Each point is reached from the start by the listed moves, each made 0, 1 or 2 times, or once backwards (-1), plus a little noise. Say if it took an odd or an even number of moves. Then give how often each move was made.

Moves:
(1): [ 28 -12  28]
(2): [ -3 -17 -37]
(3): [ 36  46 -35]
Start: [-4 10  0]
Points:
[-33   4 -64] -> even (-1, 1, 0)
[ 17 -34 -48] -> odd (1, 2, 0)
[  9  84 -25] -> odd (-1, -1, 1)
[ 68 105 -71] -> even (0, 0, 2)

Moves:
(1): [-16  -8  -6  25 -36  -8   8   7  -8]
(2): [  7 -12  10   1 -12 -16   5  15  -9]
(3): [ 13  36  40 -32  -5  -2  10 -24 -18]
(4): [-14   0  12  -8   6   7 -16 -29 -19]
(5): [-23 -15  -1   5  22   4   7  -8  34]
(6): [ -8  10 -29 -13  12 -20 -14  -1   9]
Start: [  5   3 -16 -11  11   7   5  -7 -11]
Points:
[ -16   -7 -120   14  -18  -42  -33   32  -18] -> odd (1, 0, -1, 0, -1, 2)
[-37 -19 -64  -7  -2 -68   3  23  13] -> even (1, 2, 0, 0, 1, 2)
[  53  118   33 -121   38    0  -11  -72  -57] -> even (-1, -1, 2, 0, -1, 1)

Moves:
(1): [  0   2 -23   6  -3   2  -7 -12  -9   3   4]
(2): [ -3 -23 -14  13   1  -7   1  26  22   8   5]
(3): [ -2   0  -1  -3   8 -11   2   1   9 -17 -13]
(4): [  4   6  16  -1   1 -10  17  12  -6 -12  16]
(5): [ 18  -3  -7  -5  -8  17  30  20  10 -25 -17]
(6): [ -8  -8 -33 -20  10  -7 -25   1  -5  38  -7]
(7): [ 18  18   7  30  -6  -7   3   3 -18  -9  15]
(8): [  5 -30 -17 -11  13 -11  -4  14  -1  13  -9]
Start: [-5 10  6 -1  3  8 -4  8 24  9 12]
Points:
[-37 -68 -66  -7  54 -60 -58  59  73  67  -5] -> odd (0, 2, 2, 0, -1, 1, 0, 1)
[ -44  -90 -121  -66   69  -70  -70   41   23  117   14] -> even (2, 1, 1, 2, -1, 2, -1, 2)
[ -33   -1 -116   -4    5   12  -82  -12   27   99    2] -> odd (2, 1, 0, -1, 0, 2, 0, -1)
[ 12 -15   4 -50   4  35  58  56  81 -54 -57] -> odd (-1, 0, 1, 0, 2, 0, -1, 0)

Moves:
(1): [  6 -15   6  12   2   1  16   5  11 -31  33  11 -15]
(2): [ -6 -21   6  11  -9  -1   2  -2  -3   7  -7   6   0]
(3): [ -3   0  12  -7  -6  14 -11   4 -12  12  -6  -3  23]
(4): [  7   2   8  16 -14  -7  10   4   5  -1  16   9 -10]
(5): [ -8 -18   5  13  -5 -21 -10  -5   7  -1 -17  -5  -6]
(6): [ -9  -3   5   5   3   4   9  -7   0 -13   5   7  -8]
(7): [  0  -4  15   0 -14   0  -7  11   4  20  -6  -5  -6]
(8): [  1 -10  13   4   6 -14   4   0  -8  20   2   1   3]
(9): [ 11  12  13  -1 -11   5  12  17   3  10  -9   5  -1]
(10): [ -8  18   0 -17 -11   6 -10   9  17  10 -12  15  -1]
(11): [ 12  -3  23  14 -17 -13  -1  -4  30  12  -7   4 -22]
Start: [  3 -12   5  11  -8   2   7  -3   7 -13   3  11   6]
Points:
[  4 -86 121  75 -68 -70  -1  -8  63  83 -38  16 -57] -> odd (0, 1, 0, 0, 1, 1, 2, 2, 0, 0, 2)
[  54  -22   77   97  -56  -20   89    5   95  -70   49   45 -105] -> odd (1, 0, -1, 1, 0, 2, 0, -1, 2, -1, 2)
[-30   6 -13 -26  21  52 -16 -15 -52 -26 -23 -27  53] -> even (-1, -1, 1, -1, 0, 2, 1, -1, 0, -1, -1)

Moves:
(1): [  4  -8   4  14   6  -5   8   1   9   7 -11   3   4   3   9  -4]
(2): [ 3 -8 -2  1 -4 -6 19  3  3  5 -5 -4 -6 -6 -2  4]
(3): [ 10  -6   4  -3  -7 -12 -13  -7   2   7  13   0   1   4   8  10]
(4): [  4   9  -3   0 -14  -6  -6  -1  10   2  11 -16 -15 -11  -1   5]
(5): [-11  -2   6   7   6   0  -5  -5 -13  -8  -3   2 -11  -6   6  -3]
(6): [-14   4   2   4   0  -1   9   7  13   2   2  -7  -4   3  -3  -1]
(7): [ 4 10 -6 -1  6 -7  8 -3 -2  3 10 -3  2 -1 -2 -1]
(8): [ 11   3  -3   1  11   4  -5  11  -5  -2  -6  -3   1 -15   1   1]
(9): [  1  -1   1 -11  -5  -1   9   1   2   3   1  -1  13  -8   9  -4]
(10): [  2   4   4   9   1  -4  20  -3 -10 -15   1  20 -14 -10   7   4]
(11): [ -7   2   7 -13  -3   6 -15  -3   7  -3  -5   0 -18 -21   7  -2]
(12): [-3  3  2 -1  7 -9 -2  0 -8 10 -7 -9  0 -3 14  0]
(13): [  6 -11   7  -8   5  -8   1   5  -6   3  -2  -3  -1  13   2 -19]
(14): [-12 -14  10  -6  -5   0   3 -12   1   7 -17 -19 -11   8   9  23]
Start: [ 6  0 -2 -6  7  6  1  5 -1  5 10 -3  4  6  7  1]
Points:
[-59 -49  25   3   5   6  24   2  -1  17 -40 -49 -48  34   2  -6] -> even (0, 2, -1, 0, 2, 1, -1, -1, -1, -1, 0, 0, 1, 1)
[  5   9  21  10 -46 -35  27 -52  70  16  43 -23 -65  -6  48  89] -> odd (2, -1, 2, 2, -1, 1, 2, -1, 0, 2, 1, -1, -1, 2)
[  9  11  24  -3  -1 -33  13   7  43  30 -10 -38 -78 -90  82  74] -> even (1, 1, 2, 1, -1, 2, 0, 2, 0, 2, 2, 2, -1, 1)
[ -4 -14  38 -21   3 -31   7  -9  27  23  22 -17 -19  10  60  13] -> even (1, -1, 2, 0, 0, 2, 1, 0, 1, 1, 1, 0, 1, 1)
[  19   10   -5  -37   15  -25  -37   -8   -3   60  -21 -121  -61  -50
   42   59] -> odd (0, 1, 0, 2, 0, -1, 2, 2, -1, -1, 1, 2, 0, 2)
[  9  28 -13  39  13 -25  53  -4 -50 -20  11 -36 -91 -75  24  73] -> odd (-1, 2, 0, 2, 2, 0, 1, 2, -1, 2, -1, 1, -1, 1)
[ 24  12  -5  29  12 -57  31  -2  -3  48  11 -51   4 -56  76  22] -> even (2, 1, 1, 2, 2, 0, 1, 1, 2, 0, -1, 2, -1, 0)

Moves:
(1): [-16   5  11   9  -8  -5 -24   0   4   3  25   7  16 -15  -1  -4  -7 -11]
(2): [ 14   4   2 -17  17  -6 -10 -12  14  -3  -3   8   3   7  -6  -3  -3  -6]
(3): [  6  17  -7 -12  -2 -12  -6   0   3  -4  10   6   5  -8  -1   8   6   5]
(4): [ -5 -11  14   5 -17   7  11 -13   7 -12   9   7 -20 -21  13   1  -2 -10]
(5): [  7   5  13  29   4  -4   4  -5  -5  -6  26 -16  -2  11 -11   6 -15   3]
(6): [  4   5  12   1   2   8   4   3   2 -11  -9  -2   3   8   4  -4  14   0]
(7): [ -4  -6 -11   7  -8  -9  -7  -5  -4  -8  -2  15  13   7   0  -2  -2  13]
(8): [ -2 -13  -6   4 -20   0 -14   7   5  -6   0  -1  -3  -7  -4  -9   5   7]
(9): [ -9 -15  10   1  -9   5   1   8   3  -5  17 -13 -14   3 -22  13  12   0]
(10): [  3  -2   0   2  -8 -20   3   6   4  19  15   0   7 -15   3 -16   1  22]
(11): [-10   1  -8  16  -7  -8  14   6   8  -7  -1  -1 -10  -9  -4   1   5  -4]
(12): [ 10  -8 -13  -2 -14 -14   6 -11  -5  -7 -14  -1  18   3  11  -1   8  -8]
(13): [  0   2   9  -4  -2 -17  -5  -5 -16 -15   3  -5   0  -9  -1   7   3   6]
(14): [  4  -1 -12   3  10 -13 -10   7  -9   3  18 -22   0  -8   8  13  22  17]
(15): [  2  -1  -2   5  10   6   2  -7  -2  -7   8  -3   0  -8 -10   5  -7  -1]
(16): [-12  -3 -12  -5 -17 -11 -12 -17   5   0   3   0   7   2  -4 -19   9  -3]
(17): [ -5   1  -6   0  -7   0  -3  -6  14   3 -14 -14   7  -7   3  -4  -8  17]
(18): [ 11   5  -4  -7  17  -8   6  10  10 -13  12  -9  11   0  11   0  -2   6]
Start: [ -5  -6   0   4  -5  -4  -1  -6  -3   8 -18   4   0  -5  -6  13  -4   3]
Points:
[ 33  -5  51  73 -10 -40  78  -4  26 -23  94 -39 -21 -66 -37  34 -48  12] -> odd (0, 0, 1, 1, 2, 0, -1, 0, 1, 2, 1, 1, 0, -1, 2, -1, 0, 1)
[ 17  -1 -54 -46  26 -69 -22  -8  70 -61  39 -35  58  -4 -46   6 111 -52] -> even (1, 2, 1, -1, -1, 2, -1, 0, 2, 0, 2, 2, -1, 1, 2, 2, -1, 2)
[-68  10 -39  55 -50 -26 -18  -2  72  60 -59  25  49 -12  -8 -84 -49  40] -> odd (1, 0, -1, -1, 0, 0, 1, 0, -1, 1, 2, -1, -1, -1, -1, 1, 2, 0)
[ -5 -19   7 101  -6 -70 -25  28 -32 -49 100 -83  35  -2   5  -5  38 121] -> odd (0, -1, -1, 0, 2, 2, 2, 1, 0, 1, 0, -1, 1, 2, 0, 1, 0, 2)
[-25 -17 -68  27  -7 -19 -43  12  48 -13   2 -46  45 -68  15   8  35  69] -> even (1, 0, 0, 0, -1, 1, 1, 1, 0, 0, 1, 0, -1, 2, 2, 0, 2, 1)
